Each point is reached from the start by the listed moves, each made 0, 1 or 2 times, or once backwards (-1), plus a little noise. Is the number of moves made odd or even? Then give how often each move was made.

Moves:
(1): [-15 -53 -18 -14 -24]
(2): [41 13 16 18 14]
Start: [ -1 -12   3  12  -5]
Points:
[ 64 -37  20  33  -1] => odd (1, 2)
[ 49 -91   0  19 -26] => even (2, 2)
[ 24 -50   1  15 -16] => even (1, 1)

Moves:
(1): [  8  -1  13 -12  -1  -4   0   0 -10  -9 -19]
(2): [ -2   9   1   0  14  12   5 -25  -3  12  12]
(3): [-9 -8  7 -2  1  3  3 -1  5 -9  9]
(4): [ -3  14   1  -5   3   0 -21  14   2 -15   5]
(5): [13  2 -4 13  3 10 -2  7 -2 -7 -9]
(6): [ -1   8  -6  -4  12   7  -6  -8  -9  -3 -20]
(7): [ -3   1  -2  13 -12   5  10   2   3 -12  -2]
(8): [  4  -3   4  -5   3 -13   9  11  -8   9   0]
(9): [-5  4 -3 12 -1  9 -2 -2  1 19  4]
Start: [  7  20   3  -8   7 -18   2 -10   4   6   4]
Points:
[  6  64   8   1  27  23 -34 -28  16 -15  47] => odd (0, 2, 0, 2, 1, -1, 0, -1, 0)
[-25  95 -26 -17  71  22 -55 -59 -10  68  24] => even (-1, 2, -1, 2, -1, 2, -1, 0, 2)
[ 24  36  13 -24  32 -22   1 -27 -24  59  -6] => even (1, 1, -1, 0, 0, 0, -1, 1, 1)
[ -6  53 -17  -5  44  -6   2 -13 -20  10  -2] => even (-1, 1, 0, 1, 0, 2, 1, 2, 0)
[-12  -6  47 -24  12 -29  78 -50  -7  32  46] => odd (1, 2, 2, -1, -1, -1, 1, 2, 0)
[-24  58   0  20  31  43 -24 -36  30 -39  62] => even (-1, 2, 2, 2, 1, 0, 1, -1, 0)

Moves:
(1): [ -5   0 -17   1   6   4   3  -5   4  -3  -8   0 -15   2  -5  -4   5   8]
(2): [-17 -14  20  -2  -2   2 -19   3  -7   3  -6  -3   1  22  -9  -1   3  12]
(3): [-10 -15   5   6 -16 -15  -1  -1   7  12 -11  -9 -11   4  -7   1  16   4]
(4): [  1  11  -6  -6   0  -5  -4   6  -6 -12   3  -2  10   4   6   4   1  -3]
(5): [  2  -2  -7   2  -2  -9   2 -11   6   3  -4  -1   8  -7   5  -1   4   3]
(6): [-5 -1  2  5  3 -3 -3  7  4  5 -6  1  0  1 -5 -7  9 -1]
(7): [-19   0   6  -9  -8  13  -6   6  10  -7   3  -4   5  -1   3   0   2  11]
(8): [  9   0  -3 -10   7   8  -7   8  -4  11  11  -2   5   3   2 -15  -6   3]
(9): [  3   3   4 -16  10   5   1  -6   1   5  -6   0  -1 -12  -7   1   3   4]
(10): [  1  -3  -7  -9  -2  -5  -9  -3   7  -4   8   4  11 -11   1   0  -8  -4]
(11): [  1   0  -5  -5  17   8   3 -11  -9  -2   2   4  -4  -5   3  -9   2 -15]
(12): [ 14  -6 -10   8 -11  -9   0   3   6  -9   7   0  -1   2  -5 -17   9  11]
(13): [-7 -1  1  1  1 -4 -4  5 -2  0  9  2 12 -7 -1  4  2 10]
(14): [  4  -1   1   7   1  -1  -5  -9  12 -10   4  -8 -14   9  -4   5  19   6]
(15): [ -4 -11  -7   2  -6  -4 -16 -14  -2  -5 -13   1  -7  -2   5   9  19   0]
(16): [ -7   6   4   2   2   3  -2 -16  -5   7 -10   2 -13  -3   0  -1  -2   2]
(17): [-13   9  -1  -1   6  22 -10 -22 -16  -7  -7   0   6  11  -9   4  13 -17]
(18): [  3  -5  -2 -20   3   2   3   1  -2  10  -9  19 -10  12   0  -7   2   2]
Start: [ 11 -12  -8   1  -7   1 -12   5   7   5  -9  -4  -5 -15  -2  -5  21  -1]
Points:
[ 67   3 -95   3  49   3  17  11  -6   7  14  34 -34 -57  14 -79 -22 -24] => even (2, -1, -1, 0, -1, 1, -1, 1, -1, 1, 2, 1, 0, -1, 0, 1, -1, 0)
[ 20 -79  -6 -56  -4 -31 -68 -64 -11  72 -58  -3 -21 -10   9 -11  62 -21] => even (-1, 1, 2, 0, 2, -1, -1, 2, 1, 1, 1, -1, -1, 0, 2, 0, 0, 1)
[ -9  30 -27  -4  33  18  14   1  -8 -11 -25  -7  -4 -66   2  17  10 -43] => odd (1, -1, 0, 1, -1, 1, 0, -1, 1, 0, 1, -1, 0, -1, 0, 0, 0, -1)
[-24 -20 -70  12  -4   1 -13 -25  32 -58   7 -13  -1  -3 -19 -21  79  -3] => odd (2, 0, 1, 1, 1, 0, 1, -1, -1, 1, 2, 1, 1, 1, -1, -1, 1, 0)
[ 15 -52  10 -37   9  11  14  11 -21  55 -29  36 -23   3  -1 -40  31 -33] => even (-1, 0, 1, -1, 0, 0, 0, 0, 0, -1, 2, 0, 0, -1, 0, -1, 0, 2)
[ 39 -21 -50 -54   6 -17 -66  -9   6 -49  26  41  70  13  -3 -48  67  -3] => odd (-1, 1, -1, 2, 2, 1, 0, 0, 0, 2, 1, 2, 1, 1, 0, -1, 1, 2)

Moves:
(1): [  0   1   0  -2  -7   2   9   6  -1   0  -4   0  -1   4   7   7  13   5
  -2  -2 -11  -7   2   6   8]
(2): [-3 -3 -7 -2 -1 -7 -3 -1  5 -1 -1 -2  2 -2 -5  2  2  0  2 -9 -7  8 -7 -2
  1]
(3): [ 3 -1 -9 -6  8  5  3  1 -2  0  2  7  3  6  3 -5  3 -5  5  5  0  4 -2 10
  7]
(4): [ -6  -5  13  13   0  -2  -4   0  -1  12  -3  10  -2   4 -13   3   2  -1
   7  -6   7  -6  -4  -1   3]
(5): [ 2  8 -5 -3  0  6  0  2 -4  3 -3  4 -9  2 -4 -7  1  6  7 -5 -3  2 -2 -3
  1]
(6): [-3  2 -2  3  6  1  2 -3  5 -2 -7 -2  0 -2 -1 -2 -2  5  4 -1 -5  1  6 10
 -6]
(7): [ -7   7   3   3  -5  10   1   2   6 -13  -3   3  -4  -1  -1   1 -12  -3
   1  -2   4  13  -5  -2   8]
(8): [  1  -6   2   1  -1   3   2 -10   0  -1  -2   2  -4   5   6  -3   2  -3
  -2   1  -5  -2   3   0  -1]
(9): [  1   0   3  -5  -6  -4  10   3   1   6   0   2  -3   3   8  -2 -12  -3
   3   4   1   0  -1  -5  -1]
(10): [ -8  -6   2   0   1   8  -1   2   3  -3   5  -9  -4  -5  -4   0 -11  -3
  -9  -4  -4   2 -10   4  -6]
(11): [  4 -10  12  -1  12   7  18   6   5   1 -13  -7  -9  -8   1  -9 -13   8
  -4 -11  -7   2  -4  -2  -3]
(12): [ -4  -2  -9 -16   2   1   1   3   2   3 -11   0  -8   2   0   5  -3  -5
  -3   3 -13 -11   0   1   3]
(13): [-3  5  0  1  1  1  5  8 -6 -8  4 -3 -3 -3 -4  6  2  1 -4  0  3 -1  1 -6
 -7]
(14): [ -2   4  -1   0  -8   3  -5  -4  11  -3  10   7 -11  -5   6  -5   1   2
  -4   3   1  -7   6   2   5]
(15): [  4  -2   5   2   1   6 -10  -5  -3   7  14   7   3  -8  -4   5   0   5
  -6   2  -7   8   0   1  -9]
(16): [ 1  0 -1 -7  4  0  0  2 -2  4  5 -2 -9  2 -8  6 -3 -7 -6  6  0  2  3 -2
  5]
(17): [ -3  -1   0  -9   1 -10   1   4   1 -13  -7   2  -7   5   8   8   6   8
  -2   4  10   1 -11  11  -6]
(18): [ -2   3  -2  -7   1   0   0  -4  -2   2   7  -3   8   3   0   2  -1  -5
   5   0  -4  -5 -11  -5  -2]
(19): [ 2 -4  1  8  3 -2  3 -8  3  2 -5 -1 -6 -1 -3  4  3 -1 -9 -2  1 -2  0  0
  7]
(20): [  4  -8  -1   0  -3   1  -1  11   7 -11  -4   1   0   2  -7   8   4  -9
   2  -1  -6  -2  -5   7  -6]
(21): [ 3  0  0 -5  0 -1  3  1 -3  3 -2 -3  5 -2 -3 -5  7 -1 -4 -9  6 -7 -1 -1
 -1]
(22): [-3  0  7  3 -3 -6  5  2  1  3 -7  7  2 13  0  4 -3  3 -4  0 -6  4 -3 -4
 -9]
(23): [ 3  7  1 -1 -1  1 -2  0  3  4  5  6 -2 -1  6 -5 -4  0 -1 -7 -6  6  2  0
  0]
(24): [ -8   1   2   4  -2  -5   2  -1   4   2   0  -4   1  -2   3  -4   5  -7
  -1   6  -7   1 -12   2   5]
Start: [ 1 -3  7  3  1  0  2 -6  3 -3 -3  1  1  5  4  5 -9 -2 -1 -6 -6  6  8  4
 -6]
Points:
[  8  -3  14 -21  52  32  36 -18  -1 -30   9  16 -52  -7   3 -20 -43  39
 -45 -46 -19  95 -43   4 -43] => odd (-1, 2, 2, -1, 2, 0, 1, 2, 0, 1, 2, -1, 2, 0, 2, 1, 2, 0, 1, -1, 1, 1, 1, 0)
[-30 -16  21   5  17  44  68  38  67 -73 -28 -42 -43 -33  -7   0 -30 -38
 -23  -8 -21 -19 -31  52  24] => even (1, -1, 1, 0, -1, 2, 2, -1, 0, 1, 2, 0, 1, 2, -1, 1, 0, 1, 1, 2, 1, -1, -1, 2)
[-21  38 -12  10 -10  11 -10 -15  18  25  38  36  -8   5  30 -43 -32   9
  35  30 -17  54  -1  47   6] => odd (0, 0, 2, 0, 2, 2, 0, -1, 2, 1, -1, -1, -1, 1, 1, 0, 0, -1, -1, -1, -1, 0, 0, 2)
[ 15   7  26  30  22  21  24 -30   6 -11  29   1   9 -36  24 -22 -26  -8
 -13  11  -1  42 -20  -3  -2] => odd (-1, -1, 1, -1, 0, 0, 1, 0, 1, -1, 1, -1, 1, 0, 2, -1, 0, 1, 2, 0, 0, -1, 0, 2)
